Every row gives one point. Each copy is the shape, with its points in the same order, turned, moved and blurred by noise. Is it also mirrored, or only turned?
In the rows, zero is written as 128.

Shape:
[[120  87 128]
 [129 115 152]
 [126 114 144]
 [ 87 168 121]
 [ 63  72 197]
 [106 198 125]
 [164  86 134]]
Copy 1:
[[155 138 160]
 [114 118 159]
 [123 120 150]
 [ 84 177 122]
 [106 143 242]
 [ 64 156 102]
 [164  95 149]]
Copy 1 is: mirrored
Copy 2 (7 x 3):
[[112 116 136]
 [124 147 123]
 [127 143 124]
 [115 137  54]
 [ 43 167 145]
 [144 157  44]
 [153 129 160]]
Copy 2 is: only turned
Copy 3:
[[173 132 103]
 [130 154 121]
 [138 153 115]
 [ 75 114  93]
 [138 201  55]
 [ 56 109 127]
 [174 142 144]]
Copy 3 is: mirrored
Copy 4:
[[ 94 141 114]
 [111 148 149]
 [106 138 145]
 [ 79  93 187]
 [ 48 208 152]
 [102  80 210]
 [137 145 100]]
Copy 4 is: mirrored

Shape:
[[ 80  75 110 201  87  82]
 [ 74 176 146 126 155 101]
 [128  89 133 134 101 130]
 [160 118 158 107  53 118]
 [122 151 123 117  97 188]
 [130 154  78 126 152 170]
 [108 167 183 162 147 156]
 [101  82  98 137  97 146]
 [153  79 155 181 129 113]
 [104 178 147 123  55 136]
 [ 75 156 154 123 144  92]]
Copy 1:
[[ 50  50 106 180  99  86]
 [ 52 151 166 149 172 133]
 [108  76 121 122 119 131]
 [ 93  97 116  62  91 142]
 [112 112 155 130 106 202]
 [139 146 137 177 132 177]
 [ 92 122 218 137 129 135]
 [102  64 105 158 120 157]
 [125  75 145 131 105  74]
 [ 44 122 150 101  93 179]
 [ 51 133 159 134 173 123]]
Copy 1 is: only turned
Copy 2:
[[115 178  61 199  56 101]
 [ 52 153 166 140  97  98]
 [137 144 104 139  83 145]
 [156 140 118  84  40 132]
 [139  67 157 132  79 134]
 [118  77 133 144 140 106]
 [124 144 205 165  88 107]
 [116 117  82 158  80 150]
 [163 187 121 166  99 134]
 [106  99 151 115  23  89]
 [ 61 169 160 138  87 109]]
Copy 2 is: mirrored

Shape (11 x 8):
[[182 149 147 216 128 118 140 181]
 [107 104 116 152  59 165 123 176]
 [140  85 184 104 102 109  92 127]
 [175 165 143  95 126 144 155 139]
 [173 165 125 104  88 199 127 124]
 [201  78 147 130 128 156 126 125]
 [123 134 131 193 102 150 124 165]
 [149 115 188 131  62  59 137 115]
 [174 100 131 153 145 154 160 115]
 [155 139  54 193 119 105 147 124]
 [ 92 172 179 182 137 144 110 121]]
Copy 1:
[[194 187 131 164 110  76  83 168]
 [119  84 152 151  88 125  88 195]
 [168  91 154 163 108 157  53  87]
 [172 153 159 122 170 153 114 117]
 [152 138 165 141 155 193 140 178]
 [224  99 122 149 140 146 104 133]
 [142 136 122 182  93 104 101 177]
 [175 125 201 159  54 118  78  80]
 [203 120 109 143 131 117 141 130]
 [168 177  93 100  61 107 149 156]
 [113 158 117 225 125 119 107 119]]
Copy 1 is: only turned
Copy 2 (11 x 8):
[[110 203  95 216 176 115 151 125]
 [146 159  42 136 123 147 203 129]
 [161 128 127 157  70 138 157 169]
 [ 94 188 138 114 112 125 136 125]
 [101 201  93  99  82 161 134  96]
 [ 85 134 113 186  67 146 153 116]
 [144 170  73 165 162 146 165 116]
 [185 167 157 173  89  79 193 147]
 [ 90 138 129 178 121 137 151  84]
 [123 148  67 163 158  63 138  54]
 [187 174 130 158 177 172 123 115]]
Copy 2 is: mirrored
Copy 3, 11 rows:
[[113 140  62 201  77 117 153 153]
 [ 98 175 136 138  64 164 102  98]
 [181 136 179 139 105 107 119 162]
 [154 179  93 111 127  98 183 135]
 [169 215  92 108 129 124 144  90]
 [187 142 113 154  94  75 133  91]
 [ 94 151  97 171  87 149 118 118]
 [174 105 135 100  68 141 137 193]
 [150 114  97 151 113  85 146  83]
 [ 73 118  42 119 105  98  92 119]
 [118 129 119 183 162 183 151 146]]
Copy 3 is: mirrored
Copy 4, 11 rows:
[[134 126 162 210 213 161 148 192]
 [133  67  73 204 135 180 134 139]
 [173 112 148 129 127 186  95 111]
 [145 162 131 140 118 132 148 191]
 [180 169  65 160 122 150 158 176]
 [184 114 109 114 182 153 106 172]
 [119 118 106 228 174 166 137 143]
 [184  95 187 187 105 136 116 121]
 [149 126 105 139 189 118 100 175]
 [110 106 109 183 210  83 174 132]
 [119 188 127 218 159 175 106 105]]
Copy 4 is: mirrored

Shape, 15 rows:
[[138  94 152 130 130 115 121 105 113  91 110]
 [ 98 117  65 156 102  72 147 150 161 156 141]
 [114 132 134 134 154 139 154 117  55 139 159]
 [169 157 120 131 155 167 157 125  77  93 166]
 [147 129 131 143 120 139 164 160  83  92 118]
 [ 92 117  56 134 105  91 156 130 175 122 109]
 [170  97 138 149 128 143 112 138  95 138 100]
 [127 139 146 147 111 133  85 147 114 101 130]
 [151 128 170 110 156 106 105 160 133 118  82]
 [153 110 159 132 140  88 108 155  88  90 111]
 [111 133 107 148  65  56 158 128 165 149 122]
 [137 121 101 148 104  71 145 122 177 143 138]
 [133  83 169 133 121 147 132 172 137 113 151]
 [160 124  86 102 138 146 148 128  36 113 191]
 [153 102 151 174 165 123 120 151 107  92 127]]
Copy 1 (15 x 11):
[[147 138 172 123 139 115 140 105 131 108 101]
 [113 161  78 123  83  89 171  78 105 158 168]
 [124 114 122 159  93 149 151 148  83  75 101]
 [156 114 119 118  87 192 149 134 136  73  90]
 [160 149 144 130 100 165 186 118 123 115  83]
 [106 148  86 114 109 100 170  42 125 160 141]
 [173 116 170 145 115 141 146 139 122 148 125]
 [146 186 144 133 120 148 114 127 133 138 109]
 [142 140 148 115 144 102 140 158 155 166  82]
 [180 162 155 134 116  97 148 142 142 121  80]
 [ 93 178 132  93  68  80 169  81 105 160 151]
 [113 152 114  90  86  87 159  94 135 147 164]
 [162 168 141 100 159 142 168 150 107 125 133]
 [188 100  97 129  70 168 134 122  80  71  92]
 [173 151 145 148 127 129 168 146 162 105 123]]
Copy 1 is: mirrored
Copy 2 (15 x 11):
[[139 139 149  91 140 122 142 103 101 124  83]
 [137  41 151 155 133  94 105 131  92  96 154]
 [ 81 170 112 114 143 118 101 138 104  67 111]
 [133 182 118  97 112  89 115 144 154  45 100]
 [131 138 147 120 147  91 119 142 132  73  56]
 [139  26 143 126 131 118 124 102 125  98 133]
 [164 159 114 127 159 118 148 143  90 113  85]
 [165 149 144 126 147 118  89 129 130 136  95]
 [140 131 138  86 162  87 140 155 122 166  82]
 [152 152 160  79 161  82 109 138  94 131  68]
 [122  53 161 165 102  87 108 111  83 130 121]
 [144  76 155 148 108  80 133 119  98 119 145]
 [139 156 193 138 163 131 142 153 130 119  97]
 [129 168 123  90 109 123  95 176 105   7 102]
 [155 167 152 108 181  86 133 118 114  99  99]]
Copy 2 is: only turned
Copy 3 (15 x 11):
[[110  88 147 141 100 145 149 145 111  86 128]
 [141 136 147  96  68  93  85 137 133 186 164]
 [149 133 150 174 146 140  99 156  65 121 116]
 [ 97 161 109 186 167 126 122 150  89 103 119]
 [108 147 121 119 131 128 144 168  88 114 106]
 [106 106 132  99  64  98 114 124 116 194 162]
 [141  96 113 115 139 143 131 166 139  89 122]
 [104 133 156 107 121 160 109 120 138  91 105]
 [121  96 171  99 152 106 156 121 146  91 105]
 [110 113 168 108 127 117 129 163 110  63 112]
 [160 141 143  88  40  99 133 114 120 149 157]
 [138 129 145 120  63  90 126 124 149 141 174]
 [118 140 175 121 133 174 160 171 141 120 144]
 [112 154 115 167 165 138  86 172  52  98 172]
 [105 116 158 145 130 122 129 187 142  98  94]]
Copy 3 is: only turned
Copy 4, 15 rows:
[[142 102 120 110 168 133 126 113 154  98 112]
 [117 144 125 169 113  39 134 112  80 102 135]
 [132 141 170 146 154 180 119 135 109 121 158]
 [136 154 195 148 137 185 155 113 142 141 105]
 [112 129 176 131 132 142 134 153 151  93 100]
 [ 85 120 108 159 130  42 162 101 105 110 122]
 [145 137 121 127 157 152  98 149 122 110  80]
 [134 102 146 115 113 123  83 118 149 134 105]
 [143 141 121  62 153 109 109 158 160 126 113]
 [154 116 166  76 162 116  95 141 146  96 104]
 [123 140 100 143  92  59 129  92 116  71 148]
 [146 148 111 149 122  55 138  87 124  99 125]
 [175 104 139 146 129 118 123 179 163 127 113]
 [155 127 210 151 144 190 166 112  77 122 111]
 [149 133 159 136 179 123  91 141 165 116  93]]
Copy 4 is: mirrored
